Each row is a point. Two turns around zero, p and q, are shown by what they do to some points. Write where each new point lands after one turn and then the other. Backwards means that the second turn is done in reverse. Each puzzle has new turns, and all numbers are rounded.
In the rows, zero is written as 128.

Turn p:
[114  87 184] -> [185 117  87]
[139 177 118] -> [ 82 150 125]
[103 101 121] -> [161 130 146]
[157 146  89] -> [ 85 114 154]
Turn q:
[156 145 109] -> [149 101 112]
[177  90  83] -> [105  89  66]
[130  79 145] -> [ 76 129 127]
[128 120 160] -> [109 125 155]
[ 94 176 130] -> [174 156 151]
[ 83 157 140] -> [154 168 156]
Where do these land?
q, then p backwards: [157  97 118] -> [169 138 140]
p, then q: [118 169 113] -> [157 153 151]
q, then p: [152 101 166] -> [177 145 122]
q, then p: [ 58 157 148] -> [ 78 152  72]
p, then q backwards: [155 116  95] -> [156 124 162]

Turn p:
[ 62 138  94 111] -> [184 115  87 159]
[146 183 132 157] -> [149 163 139  78]
[161 139 161 100] -> [119 107 175 109]
[171 111 125 134] -> [ 94 148 154 133]
[100  70 128 138] -> [ 95 108  87 160]
Turn q:
[114 142  94 103] -> [135  86 144 119]
[ 76  99 102 110] -> [142  89  99  83]
[112  97 145 119] -> [113 132  97 108]
[173 107 104 164] -> [153 135 106 184]
[127 184 135 191] -> [177 177 176 134]
[118 112 131 101] -> [107 111 115 114]
[176 155 185 108] -> [ 68 166 159 154]
Where do these land?
p, then q: [101 152  89 109] -> [135 143 137 181]
q, then p: [ 93 159 148 119] -> [140  84 152 122]
p, then q: [197 121 197 116] -> [ 73 142 105  51]
p, then q: [127 104 136 103] -> [139 144  99 119]
p, then q: [109  91  76 158] -> [194 124 157 136]
p, then q backwards: [140 140 123 162] -> [114 122 161 140]

Turn p:
[ 71  96 120 172 144 119] -> [159 146 124 200 135 139]
[155 145 153  98 119 183] -> [147 125 151  65  99 127]
[137 139 193  61 106  86] -> [ 75  83 105 109  54 124]
[131 102  93 168 148  76] -> [117 120  97 175 185 136]
[155 155 139 125 113 157] -> [137 126 141  86 123 104]
[110 166 102 145 139 134] -> [122 143 167 142 150 108]
[ 86 109  85 146  86 161] -> [150 208 123 142 129 125]
[147 133 112  66 134 131] -> [ 87 130 140  89 119 162]
[160 107 155 170 163 104] -> [155  71 104 144 158 128]
Turn q:
[136 143 121 171 105 150] -> [170 107 132 127 110 153]
[ 50 129  85 121 153 161] -> [136 108  62 160 189 138]
[162 116 155 124  88 170] -> [106  89 152 121  87 161]
[133 115 139  93 106  68] -> [ 96 168 164  95 151 123]
[160 160 132 112 131 163] -> [126  80 135 123 106 103]
[118 151 169  99 157  90] -> [108 149 164 153 150  81]
[149  40  95 170 153 103] -> [127 205  72 113  82 158]
[115 171 127 134 131 118] -> [156 118 143 133 151 107]
Where do these land?
p, then q: [141 121 141 110  87 176] -> [106  97 154  82 143 110]
p, then q: [163 129 107 112 202  93] -> [ 94 136  75 193 113 143]
q, then p: [132  97 170 110  65 133] -> [176 141 152 129  65 133]
p, then q: [101 130 150 129 181 159] -> [113 119 155 147  73 152]
p, then q: [148 155 121 113 120 108] -> [113 145 123 140 162 129]
p, then q: [133 155 112 178 140  91] -> [148 186 113 152 122 109]
p, then q backwards: [ 95 160  86 144 125  71] -> [ 90 118 176  85 168 117]
p, then q: [111  77 137 127 104 193] -> [135  68 150  79  98 110]

Turn p:
[114 133 112 111 144 103 129 107] -> [117 128 134 145 152 121  99 115]
[107 147 145 109 119 119 130 120] -> [137 139 134 125 161 112 135 120]
[124 170 132 123 141 105 161 130] -> [136 163 127 134 161 156 122 109]
[225 114 144 152  93 133 115 109] -> [113 105  34 115  88 135 157 122]
[117 145 114 120 147 149 114 116] -> [110 110 149 111 145 138 121 126]
[116 110 133 111 131 117 130 206] -> [150 175 144 123 108 121 113 185]
[114 114  91 129 113 148 126 130] -> [145  92 144 136 122 135 118 145]
[119 104 141 128 138 150 137 110] -> [133 117 144 114 108 114 127 103]
[115 115 141 169 125 128 111 124] -> [113 123 142 149 107 120 161 126]
Turn q:
[122 136 138  92 126 106 117  86] -> [126 116 118 128 161 165 140 159]
[127  79 164 131  85 149 118 131] -> [157 163 143 166 117 126 176 127]
[ 87 133  83 171  97 132 171 149] -> [109 159 176  86  87 140 112  91]
[167 150 119 144 136 157 146 129] -> [146 149 108 120 131 105  86 119]
[136 154 130 108 141 143 125 137] -> [121 126  97 117 144 116 125 121]
[111 112 164 113 142  88 136 128] -> [134  95 149 119 138 121 163 158]
[155 157 115 154 137 145 100 138] -> [107 139 101 146 117 107  90 127]
[145 123 109 114 132 116 110 131] -> [131 108 107 138 116 142 121 128]
[102 109 130 126 156 117 129 122] -> [122  98 154 132 143 129 137 121]
Where do these land?
p, then q: [134 152 129 166  99 122 116 105] -> [149 131 169 112 131 125 105 103]
p, then q: [149 129 137 117 102 139 117 123] -> [145 108 124 116 115 146 124 113]
p, then q: [142 119 117 130 141 114 108 134] -> [103 130 136 130 113 132 139 117]
q, then p backwards: [110 134 176  82 126 116 109 152] -> [140 151 157 149  83 136  86 122]
p, then q: [113  93 128 149 189 165 158 113] -> [131 179 126 157 161 152 170 164]
p, then q backwards: [ 91 134 165 109 129 162 118 180] -> [112 132 173 147 101 108 186 124]
q, then p: [146 171 124 123 117 118 113 110] -> [123 119 154 124 139 143 118 170]
p, then q backwards: [145 156 110 121  90 108 130 123] -> [151 131 140  89 138 136 109 105]
p, then q: [131 110 109 137 124 104 148 117] -> [121 143 138 154 113 132 105 135]
q, then p: [153 113 117 136 150 106 151 134] -> [121 124  96 124 108 101 125 144]
p, then q: [ 94  97  95 137 142 155 139 117] -> [149 146 138 171 127 116 159 153]

Turn p:
[ 88 134 132 149 127 203 115 137 143] -> [141  98 145 133 136 180  74 137 159]
[129 107  85 177 112 109  98 162 152] -> [ 90  97 121 124  85 171 161 151 119]
[194 139 158 123 139 124 122  99 112] -> [168 116 140 151 128  80 138 114  87]
[138  96 143 135  86 138 152 146 153] -> [130 123 112 152 150 139 143 184 133]
[149 129 108 110 116 137 131 125  91] -> [134 131 102 140 147 133 132  99 103]
[122 157  83 114 159  94  96  76 174] -> [120 177 176 138  63 134 146  89 136]
[119 172 136  75 187 134 120 191  99] -> [ 80 139 115 104 130  89  44  99 102]
[107  76 123 110 146 114 132 154 123] -> [ 74 118 117 133 149 115 138 127 156]
[154 110 127  68 105  49 164 154 113] -> [ 90 184  73 131 145  71 169 142 105]
[ 67 144 163 192 105 186  91  87 135] -> [200  80 149 105 108 178 102 134 193]
[141 142 149 153 128 121 187  76 113] -> [180 146 160 100 169 117 160 130 116]
Turn q:
[119 168  79 158 103 119 125 144 180] -> [ 87 122 163  89 126 149  71 106 132]
[141  86 125 148 149 173 100 156 100] -> [176 132 162 151  80 112 144 135 148]
[ 68 183 122  73 161 148 142  59 146] -> [117 122  46  68 164  78 122  89 154]
[125 155 101 194 136 137 170 129 140] -> [ 91 142 148  99  96 100  83 157 108]
[148 128 190 149  83  99 105 122 128] -> [105 107 162 177 172 126 151 128  95]
[118  86 155 129 102 109 111 148  68] -> [123 141 147 166 119 144 201 142 134]
[162 142 166 152 145 112  88 127  77] -> [112  97 125 203 106 107 146 133 126]
[106  86 122  63 184 118 124  84 124] -> [179 130  51 106 119 133 166  95 117]
[168 127  67 138 107 159 164 118 169] -> [145 182 144 108 127 140  52 123 119]
[143 104 173 124 130 122 109 157 139] -> [157  92 150 150 142 141 148 143 116]
[109 144 109  81 107 111 169 164 137] -> [116 139 111  91 156 178 124 156 159]
Where do these land?
q, then p: [ 89 138 118 169 109 142 140 177 144] -> [124 140 102 140 133  89  91 163 168]
p, then q: [149 187 116 138 135 102 142 144 147] -> [101 132 119 164 151 134 149 140 178]
p, then q: [128 157 140  73 145 133 164 129 108] -> [ 97  88  88 148 108 121 118  99 137]
q, then p: [131 121 188 146 160 160  56  45 125] -> [140 130 147  93 131  92 248 104 118]
q, then p: [137  83 179 151 152 122 104 130 124] -> [136 100 112 113 174 109 170 144 102]
p, then q: [113 109 121  99  96  82 158 102  93] -> [106 139  75  95 121 136  77 139 124]
q, then p: [ 98  81 178  81 159  87 114  67 165] -> [113 143 146 138 203 124 175  54  89]
p, then q: [147 118  75 175 109 163 166 159 140] -> [169 141 138 121  99  83 152 171 177]
q, then p backwards: [128 135  71 123 138 135 118 160 101] -> [ 79 139 116 124 118 124  89 120 159]
p, then q: [160 150  95 125  76 154 118 166 134] -> [122 164 162 146  83 112 123 128 178]

Turn p:
[108 134 110  98 157 115 103  99 147  97 110] -> [137  96 123 105 129 131 162 122 172 122 159]
[132 123 104 105 117 142 148 105 133 143 126] -> [140 132 115 141 131 102 136 120 139 162 132]
[123 133 123 155 106 109 118 102  99 150 123] -> [149 118 135 144 158 115 116 167 114 123 127]
[155 117 141 122 138 115 150 108 139 138 124] -> [123 112 121 137 152 132 111 101 129 148 127]
[134 125 135 145 126 112  93 155 147 104 144] -> [102 119 160 116 112 155 138 135 110 112 141]
[111 130  99 110 159 129 121 140 116 141 142] -> [161 142 131 117 126 135 165 117 132 125 116]
[ 98 145 143 156 118 113 149 153 152  92 135] -> [ 97 143 149 139 114 118 118 115 131  75 149]
[100 129 148 142 121 134 133 145 134 144 143] -> [124 159 119 147 124 141 125 133 114 107 134]
[154 142 133  95 107 137 120 132 108 121 130] -> [112 126 111  94 128 107 132 137 111 149 118]
[154 113 132 109 114 141 142 143 121 138 104] -> [123 115 105 130 109 117 115 118 114 151 104]
[124  98 121 142 141 149 130 126  96 147 145] -> [172 150 134 128 123 143 111 134 119 142 116]
[146 146 147 158 131 139 131 127 143 120 111] -> [ 96 123 136 137 132 137 105 136 148 121 112]
Turn q:
[138 118 143 150 130 128 147 122 110 124 116] -> [129 146  96 135 134 120 123 142 132 128 120]
[ 93 134 118 133 136 135 134 185 137 126 117] -> [142 103 132 121 138 163 130 132 118 178 115]
[ 94 113 138 116 132 137 146 125 135 145 130] -> [120 110 118 122 158 135 113 118 128 138 151]
[144 141 140 124 139  82 129 118 120 118 147] -> [126 165 132 131 105 139 126 136 103 110 147]
[108 104  91 122 122 121 146 129 139 120 117] -> [161  94 118 106 132 128 124 136 122 124 140]
[136 134 138 122 112 130 149 131 129 109 130] -> [134 140 116 123 124 139 144 131 148 128 139]
[133 137 132 144 146 142 137 128 142 118 136] -> [130 131 137 150 136 127 133 150 137 137 133]
[152 113 130 112 143 140 145 122 114 124 120] -> [137 130 111 145 128 138 111 127 149 105 123]
[134 130 126 129 113 138 135 128 143 174 126] -> [118 110 119 143 119 104 124  98 132 147 140]
[140 169 143 131 130 123  88 114 132 122 113] -> [116 154 156 143 129 119 161 113 112 117 105]
[141 113 142 130 118 138  31 116 138 120 139] -> [ 64 113 173 113 114 110 147 135 119  94  83]
[123 129  95 123 116 122 149 118  98 137 145] -> [157 138 128 103 118 113  98 118 136 130 141]
Where do these land?
q, then p backwards: [143 132 106 108 124 150 122 151 112 102  98] -> [129 126 111 134 179 135 123 140 112 140 106]
p, then q: [139 129 121 121 138 125 124 101 114 122 112] -> [121 103 125 144 115 137 120 128 120 113 132]
p, then q backwards: [147 118 123 136 117 145 147 131 102 130 113] -> [134 121 105 150 135 133 122 137 103 146 126]
q, then p backwards: [111 133 134 103 116 126 154 107 136 118 140] -> [104 128 137 116 141 115 124 104 136 110 148]
q, then p: [149 120 158 149 143  82 113 144 160 149 160] -> [150 171 132 136 117 108 120 167  90  95 134]
q, then p: [129  93 149 147 130 128 110 140 112 116 119] -> [144 118 117 131  92 118 149 133 137 108 117]
q, then p: [137 110 144 132 156 129 120 136 137 155 172] -> [133 149 131 135 115 155 135 165 109 103 149]
p, then q backwards: [134 123 122 128 113 114 109 133 110 144 103] -> [127 106 110 147 139 122 121 136 144 122 108]
p, then q backwards: [129 139 155 150 140 126 120 151  98 133  97] -> [140  88 122 121 147 126 107 131 103 110 109]
p, then q: [111 144 104 137 131 134 153 109 146 119 156] -> [117 155 140 151 128 126 146 137 112 137 162]
q, then p: [126 152 131 131 106 137 104 141 110 116 120] -> [117 118  92 140 139 112 126 122 144 126 121]
q, then p: [102 122 103 107 132 121 143 122 153 130 143] -> [134 143 133 106 130 152 117 114 107 154 141]
q, then p backwards: [107 148 114 116 118 146 145  99 176 131 132] -> [114 128  95 117 128  87 126  91 148 115 139]

Turn p:
[130 122 146 140 132 161 155 128 195 120 121] -> [131 132 150 131 162 134 174 111 108 176 119]
[ 60  96 169 153 147 150 104  80 143 110 160] -> [130 145 111 100 165  84  81 149 102 200 117]
[ 75 184 118 188  92  70  74 112 120 120 198] -> [ 88 113  23  82 130 115  86 124  68 100  93]
[132 141  96 110  56 101  70 106  83 157 132] -> [ 89  83  95 132 111 170  58 124 132  87 156]
[158 159  87  88 124 109 152 106  99 152  73] -> [ 92 129 169 170 111 164 122 137 167  74 112]
[151 107 175 178 159 126 120 129 158 116 131] -> [155 138 138 104 151  83 140  74 116 148 120]
[168 159 125 107  96 133 156 166 116  88  96] -> [105 102 168 120  96 138 183 135 124  91 153]
[122  95 112 127 141 113 118 113 147 122 184] -> [156 132  86 109 176 128 120 141 140 132 130]
[101 127 161 117 179 160  85 109 144 144 183] -> [185 112 105 149 157  91  92 150  98 166 104]
[143 120 107  99 140 114 146 183 132 114  59] -> [112 122 151 150  84 125 185 122 188 125 138]
[139 110 142  74 125 120 177 145 100 176 105] -> [133 169 154 191 112 142 133 141 148 107 174]
[143 115 146 169 162 149 156 133 137  70 137] -> [154 146 159  70 139  96 165 127 119 140 113]
[141 129  81 116 110 159 151 154  90 175  86] -> [132 141 155 155  69 196 125 129 152 119 134]
Turn q:
[ 91 151 144 155 151  80 138 182 118  47  67] -> [106 120 169 124 100 177 107 117 113  88  22]
[143 113 108 113 108 142 153  77  82 129 172] -> [181 113 149 105 138  76 150 147 125 136 163]
[142 136  85 115 155 155 119 139 102 166 119] -> [117  90 129 116 114 145 134 107 105 143 180]
[137  88 138 109 127 153 124 108  95 140 138] -> [157 112 105 105 105 107 128 152 135 137 154]
[142  78 151  84 120 178 127 144  96 126 179] -> [184 117  83  74 110 111 135 118 171 145 150]
[125  95 128  85 145 142 106  92  93 142 148] -> [162  94 110 101 129 128 127 172 138 147 163]
[116 131 143 163 126  37 118 192 126 101 120] -> [141 178 132 130 131 190 124 117  80  94  59]
[163 106 139 151 164 158 153 113 123 150 135] -> [128 120 114 136  96 110 149 129 142  88 173]
[143 190 153 161 140  96  88 159 149  78 112] -> [ 90 146 144 155 130 179 178 119 131 127  59]
[140 104 158  82 151 136 134  92 115 161 135] -> [149  89  80 128 139 112 127 163 139 118 158]
[ 89 198 163 192  80  98 118 171 156 122  78] -> [ 41 183 134 139 139 128 128 106  87 129  43]
[108 115  91 160  94 140 107  99 190 136 122] -> [ 99 180 159 163 133 115  93 139 145 164 155]
[177 123 110  85 122 132 152 126 135 133 104] -> [157  87 114 171 121 114 122  99 124 140 138]
[ 76 164  82 137 111 145 156 100 212 160 164] -> [ 81 163 170 144 208 102  90 105 158 134 175]
Where do these land?
p, then q backwards: [106 152 174 177 105 184 102 113 105  93 156] -> [ 86 120  94 124  89 121 130 136  48 154  97]
p, then q backwards: [126  92 127 151  88 149 110 148 167 182 136] -> [159 125  91  90 122 129  94 180 146 158 133]
q, then p: [168  84 103  82  96  99  99 122 146  83 103] -> [152 115 150 130 114 167 112  35 119 123 128]
q, then p: [118 150 119 142 168 127 133  76 117  80  99] -> [123 147 131 115 113  87 159 104 120 172 178]
p, then q backwards: [170 145 102 114 102 123 107 156 115 101 155] -> [137 124 140 111 190 130 147 130  88 136 136]
q, then p: [128 127 187  86  97 149 118 115 164 181 112] -> [128 135  64 128 117 162 128 123 182 128  74]
q, then p: [ 87 127 149 167  98 124 173 183 104  77 143] -> [ 57  85 182 160 136  94 126 146 141 109 129]
q, then p backwards: [ 72 175 179 104 116 109 126 170 162 179 118] -> [ 95 143 108 162  96  69 115  62 171 135 158]
q, then p backwards: [106  90  98 108 162  99 120 110  76 132 116] -> [141 138 120 111 104 186 111 125  87 113 168]
q, then p: [138  94 103  89 114 117 146 151 171 120 194] -> [168  91 151 137 185 129 128 102 118 102  78]
p, then q: [107 141  78 129 114  90 176 121 149 172  92] -> [ 48 127 177 118 132 100 110 111 150 127 124]
q, then p: [154 122  77 132 178 191 157 144 127  95 158] -> [127 128 139 119 224 124 130 130  91 148 169]
p, then q: [154 131 149 148 184 114  95 107 119 167 114] -> [116 138 136 188 109 139 151 180 114 138 111]
q, then p backwards: [158 162 146 165 169 117 130  76  70 130  97] -> [134 205 136  83 114 137 149 166 125  79 127]

Turn p:
[122 117 107 140 123 110 121 110  92 119 117 148] -> [126 159 137 127 110 153 126 143 148 127 142 105]
[106 168 127 171 115 165 129 167  98 122 116 138] -> [ 95 135 140 192 109 146 133 135 113 167 116 141]
[130 107 142 128 134 121 159 131 103 167 113 136] -> [145 152 133 121 145 154  94 131 110 126 101 123]
[106 112 141 110 125 122 126 117 153 101 173 131] -> [129 110 122 112 151 104 137 129 112 127 179 117]
[113 107  68 118 128 111 127 108 202 112 138  96] -> [137 127 114  99  89  53 119 120 136  88 167 148]
[113 109 127 117 153 142 134 106 105  99 150 129] -> [144 123 128 125 122 157 140 119 109 119 172 115]
[117 124 142 152 140 114 106 132 110 174 132 148] -> [144 154 105 138 136 132 128 151 119 149  99  96]
[132 120 140 151  88 119 127 105 116 158 135  71] -> [166 147 112 116 138 125 110 134 157 171 129 172]
[140 120 139 100 134 131 108 107 116 135 114 146] -> [126 138 124 100 139 150 153 119 133 118 115 113]
[155 153 118 194 149 115 135 118 225 110 139 128] -> [158  83 165 145  92  30 127 116 141 137 115 108]
[115 165 139  95 131 124 146 105 153 105 124 135] -> [125 115 165 121 147 113 163 137 118  99 138 146]
[177 145 121 113 151 121 123 169  91 180 123 128] -> [131 125  92 159 147 163 108 124 148 102  65 122]
[161 169 147 102 120 113 151 215 108 101 112 147] -> [ 59  74 147 165 160 159 102 145 140 108  95 134]
[117 104 134 101  79 198 116 120 101 113 126 142] -> [ 83 159 122 114 140 163 150  75 114 159 157 147]
[115 100 129 128 149 115 111 109 149 123 108  98] -> [150 119 115  85  95 118 131 141 120 126 131 134]
Turn q:
[165  93 138 126 136 160 155 122 150 114 125 138] -> [123 141 110 164 129  95 106 164 144 146 128 121]
[108 161 115  82  92 101 122 106 145 136 119  99] -> [134 115 153 128 133 184 145 107 171 115 153 115]
[146 134 128  90 159 147 154 176 161  78 126 158] -> [113 204 124 161 140 132  85 150 122 116 147 148]
[161 107 109 159 107 116 117 132 127 124 129 102] -> [147  89 120 123 147 135 110 158 121 130 105 117]
[ 99 135  91 112 103 127 115  97  92 144 130  92] -> [124  96 168  82 116 144 150 128 151 117 134  99]
[162 127 130 111 139 132  98 104 114 146 147 161] -> [ 79 104 115 130 127 107 103 102 138 125 123 129]
[158 146 127 148 139  94 167  98  94 129  96 149] -> [ 88  99 138 155 152 121 175 152 110 128 125 159]
[ 92 103 148 161 144 123  97 135 150 161 105 163] -> [144 129  77 138  81 119 150  97 100 113 107 124]
[172 156 149 162 129 170 114 121 104 116 148 129] -> [122 100 150 126 124  96  87 128 115 169 119 167]
[ 90 104 151 160 105 136  89 162 145  74 132 100] -> [207 152 147 126 119 131 100 117 112 117  82 118]
[134 168 142  83 141 123 158 166  95 116 106 100] -> [111 157 179 138 156 155 132 129  94 144 174 122]
[ 91 131 117 104 152  98 105 109 154 141 152  98] -> [153 123 118 103 138 131 137  93 153  84 163 113]
[108 107 153 136 128 152 142 147 122 153 169 167] -> [116 166  94 103 118  98 133 107 128 165 108 126]
[106 122  93 157 118 113 159 117 137 161 109 135] -> [130 116  98 111 111 144 179 160 133 124 126 133]
Where do these land?
q, then p backwards: [138 161 118 110 116 161 139 124 137 167 108 125] -> [115 114 123 150 114 136 111 135 101  78 124 113]
p, then q backwards: [144 127 156 153  86 123 112 136 146 141 113 141] -> [143 116 146 127  98 149 145 120  99 128 164 141]
q, then p backwards: [159 159 135  93 101 142  86 117 114 146 134 152] -> [167 107 124 138 102 155 141 171 119  94 109 134]
p, then q: [100 107 109  93 171  70 187 131 135 159 170 140] -> [132 126 175 119 177 112  57 124  80  86 116 142]
q, then p: [151 134 113 132 126 170 108 143 156 132 140 154] -> [ 90 157  98 128 121 105 151 132 148 136 125 120]
q, then p: [155 124 125 117  97 178 148 111 106 136 144 143] -> [117 148 100 111 144  91 122 159 102 138  98 141]
q, then p backwards: [163 122 123 117 126 126 118 166 103 153 115 128] -> [108 100 153 129 134 137 131 168 116 121 131 152]
p, then q: [142 142 154 140 142 166 108 114 104 162 130 146] -> [118  98 135 138 108 116 153 165 120 150 161 138]
p, then q: [124 140 119 158 158  78 151 114 128  86 136  99] -> [149 136  99 141 163 132  78 123 120 157  90 110]
p, then q: [ 83 120 146 134 155  98 152 136 133  58 104 121] -> [134 171 136 110 150 122 106  99 113 171  88  78]
q, then p: [134 123 100 140 108 153  99 103 113 143 101 154] -> [ 88 153 128  94 122 123 108 134 121 157 141 148]
p, then q backwards: [100  86 141 131 153 102 129 114 158  79 121  73] -> [124 154  85 172 155 170 112 123 126 162 132  82]
p, then q backwards: [ 71 119 125 146 126  98 126 156 132 100 148  88] -> [172 138 102 151 164 170 151 134 146 147 109 113]
